Rows are points. Each copy is the shape, with its points in the same order, turned, moved and blurred by noise. Is it also mirrored, or only turned?

Shape:
[[-57  -5]
 [-61  40]
 [-33   2]
 [  5  23]
 [ 40  23]
 [ 83 -41]
 [ 25 -83]
 [ -6  -8]]
Copy 1, 8 rows:
[[-46  27]
 [-43  67]
 [-19  24]
 [ 11  13]
 [ 45  11]
 [ 64 -65]
 [ -7 -80]
 [-10   2]]
Copy 1 is: only turned
Copy 2 (8 x 2):
[[-78  -9]
 [-72 -35]
 [-48 -17]
 [-15 -42]
 [ 17 -49]
 [ 76   0]
 [ 29  49]
 [ -3  -6]]
Copy 2 is: mirrored
Copy 3, 8 rows:
[[-26  29]
 [-58  -7]
 [ -4  19]
 [ 18 -23]
 [ 40 -45]
 [109  -6]
 [ 82  51]
 [ 19   4]]
Copy 3 is: mirrored
Copy 4:
[[-31  22]
 [-30  70]
 [ -9  15]
 [ 32  31]
 [ 64  22]
 [ 87 -59]
 [ 20 -71]
 [ 10   3]]
Copy 4 is: only turned

Shape, 10 rows:
[[ -42   26   47   29]
 [ -71  -72  -88    6]
 [ -48 -107  -33  -24]
 [  59   23   15  -75]
 [ -48  -40    7   25]
 [ -43   12   43   -1]
 [  68   -7  -19    4]
 [  14    3   -9  -26]
 [  20    7   16  -51]
 [  -2   29   26  -56]]
Copy 1 (10 x 4):
[[ -39   44   12   28]
 [-102  -75  -76  -26]
 [ -84 -109  -20   18]
 [  89  -32   -3   17]
 [ -70  -22    4   10]
 [ -28   20    4   44]
 [  31  -36   16  -55]
 [  15  -27  -17   -1]
 [  40  -29   -5   26]
 [  35   -3  -20   45]]
Copy 1 is: mirrored
Copy 2 (10 x 4):
[[-22  50  54   4]
 [-97 -50 -33  76]
 [-53 -92 -11  40]
 [ 23  18 -56 -76]
 [-35 -12  34  43]
 [-30  27  46 -13]
 [ 39  24 -62  16]
 [ -9  16 -32 -14]
 [  2  10 -26 -46]
 [-20  24 -10 -61]]
Copy 2 is: only turned
